Each row of a before or after table is a point. The points were changed in one or more steps. Then noise was added and the rows were shuffled. The steps act on columns, c1 being the first. Name the steps. A step turns or swaps two columns, mirrors them in a line or flattens them onto one, adds a multiple of one to another, or multiplies or shifts one. Angles are multiples of 10 degrees, from the lower column toward the higher: turns from -170 to 170, lines from 10 to 170 but not 90. Use the fewest steps. Two steps may share a column if one is a turn and the other turns, adds or multiplies; they go together, in the order done. Otherwise the lowest column goes first.

Before:
[[-11  17]
 [  8  39]
 [-33   6]
 [  4  51]
 [-47  27]
 [ 18  34]
 [-31 -43]
 [ -1 -33]
 [  2  32]
 [ 11  27]
 [ -9 -33]]
After (11 x 2):
[[  8  31]
 [ -7 -26]
 [  0 -32]
 [-35 -21]
 [-32  27]
 [  1  27]
 [  3  50]
 [-41  58]
 [ -7  23]
 [ 15  20]
 [ 19  20]]
Steps: add -0.7 times c1 to c2

Before (10 x 4):
[[ -4  14   1 -14]
 [ 12 -15   9  19]
 [ -6 -15  15  -2]
 [ -2  15  14  -3]
 [ 39  -8   2  20]
 [ -8 -13   8  17]
 [  1 -15   6 -60]
 [  1 -11  16  18]
 [  5  -8   9  12]
 [  6 -10  -8   9]]
After, 10 rows:
[[-12 -25  -5   2]
 [-10 -32  13 -12]
 [ 54 -37 -15  21]
 [-30 -20   8  31]
 [-12 -27  21  -3]
 [  9 -38  14  -4]
 [ 14  35  -4   1]
 [-18 -38  15   5]
 [ -9 -20  13   1]
 [  8  37  12   1]]
Steps: turn c3 and c4 by -20 degrees; turn c1 and c4 by 110 degrees; multiply c2 by 2.5

Before, 9 rows:
[[ -9 -26 -24 -22 -10  -7]
 [-25   4  -6 -14  -5 -51]
 [ 17  24   5  13   7  18]
 [-37  -6 -11 -31  -7   7]
 [ 30 -19  48  37 -11  13]
 [  0   2 -17  -6  28 -12]
 [ 19 -14 -21 -24  -7  -1]
 [ 56   8  44   0   7  14]
 [ 21  31  11  18 -19   6]]
After, 9 rows:
[[ 22  -5  -1  28   1  -4]
 [-40 -17   0  29  -8  -4]
 [ 61  -4   0  -4  -9  12]
 [-14   6  -4  34   2 -11]
 [ 13 -12   1 -33 -12 -17]
 [-33 -13   2   6  47 -24]
 [  2  -5  -1   2  20  26]
 [ 23  -8   0 -23 -18  12]
 [ 26  37   2 -15 -17  -4]]
Steps: turn c5 and c6 by 70 degrees; add 0.3 times c6 to c1; turn c2 and c4 by -140 degrees; multiply c3 by 0

Before:
[[ -4 -17   6  -2   7  13  -7  11   1]
 [ 24  35   9  10  11 -34  11  10   4]
 [  8 -17 -21   2   3  11  -2  -6   4]
 [ -2 -17  14 -20  11 -16  12  18  16]
 [ -3   2  -4 -43  11   5  10  14   0]
 [ 22  -4  11   4   7  -2   7  -3  -4]
 [ 10  -7  14  -6  11  -4  12  -2  -4]
 [ -4   6  15   0 -10   9 -13  -2  -5]
 [  3  -5   5   9   2  13  14   0  -1]
 [ 36 -15   8  -8  -2   7   8  40   1]
 [  0  -4  14   4   3  11   1  -3  25]
 [ 10   4 -10  12  13   4  -5   6   5]
 [  6  -4  11   1  -4  -8   8   6  -2]]
After (13 x 9):
[[ -5 -22   6   4   2   0  -6   4   1]
 [ 22  -3  10 -13  -7   0   3   2  -1]
 [ 26  10   9  -6  -1  -1   6 -37 -10]
 [  0 -28  14  58   3   0  12  -1   9]
 [ -6  10  14 -10   7   1 -13   0   2]
 [ 37 -32   8  12  27   0   1  -7   7]
 [ 10  -7 -10  -4  -7   2  -7 -12 -13]
 [ -1 -12  -3  53   1   0  10 -13  38]
 [ 13  -9  13  -1 -10   0  10   2   8]
 [  5  -3   5 -14  -2   0  13   3  -8]
 [  8  -4  11  -6   6   0   7   2   0]
 [  8  -9 -21   7  -7  -1  -3  16  -3]
 [  1  -2  15  50  -3  -1   2   3 -16]]
Steps: turn c1 and c7 by -10 degrees; turn c5 and c8 by -140 degrees; turn c2 and c8 by -50 degrees; turn c4 and c9 by -120 degrees; multiply c4 by 2.5; multiply c6 by 0

Before:
[[ -4  36  -7   1  -4  -2  33 -15  11  -5 -29  30]
 [  3  33  11   9   9  27  35  -7 -26 -43 -36  -9]
 [ 31 -16  -5 -12 -32  33   6  12 -30 -13 -11  -1]
 [ -4   9 -11 -39 -20  19   4   5 -20 -14 -10 -29]
 [  6  -7  -4 -16   5  20   8 -34 -22 -31 -19   3]
 [ 17  39  27  24  16 -25 -18  10  34 -45 -22  47]
 [ 26  12   2 -28   7  60 -18   0 -14  -4  19  17]
 [ 39 -28  28 -34  28  48 -17  39  28 -19 -12  27]
 [ 52 -11  34 -35  27  12  -3  27  27  -6  40  33]
 [ 40  30  29   1  44 -25 -13  22   7 -19 -42  47]
 [  3  17 -53 -10  -3  18  22  -3 -21 -28   3   0]
 [-19   4 -11 -25 -16  20  18   7 -40 -27  -1  19]]
After, 12 rows:
[[-19 -15  -4 -21   1  17   0  30 -17 -18 -33   4]
 [ 27 -20 -14 -31  -5  28 -21  10 -14 -12 -13  -1]
 [-26 -13  -7  11  -1 -32 -22   9   0 -30  -7  30]
 [ -4 -20 -17 -20  -6   3  -3  -6 -40 -11 -15 -31]
 [ 27   1  31  34  10 -47   6   3  24 -23 -47  48]
 [-10 -24 -48 -21 -16  -6 -18   6 -11   4 -29   2]
 [ 46   7  40   8  14 -37 -13   8   0 -42 -18  47]
 [ 55 -29  35  29  11  48 -13  -3 -34 -12 -17  30]
 [ 53  -3  39  28  15  18 -26  11 -35  42  -5  32]
 [-20 -40  12 -23   3 -14 -30   5  10 -37 -44 -12]
 [-17 -17 -16 -39  -6   6 -10 -17 -25   1 -27  18]
 [ 27 -57   2 -12   2  20   6  18 -27  19  -4  19]]
Steps: turn c1 and c8 by 140 degrees; turn c1 and c7 by 150 degrees; mirror c2 and c6 in the line at 120 degrees; flatten c3 and c5 onto the line at 20 degrees; swap c4 and c9; swap c10 and c11
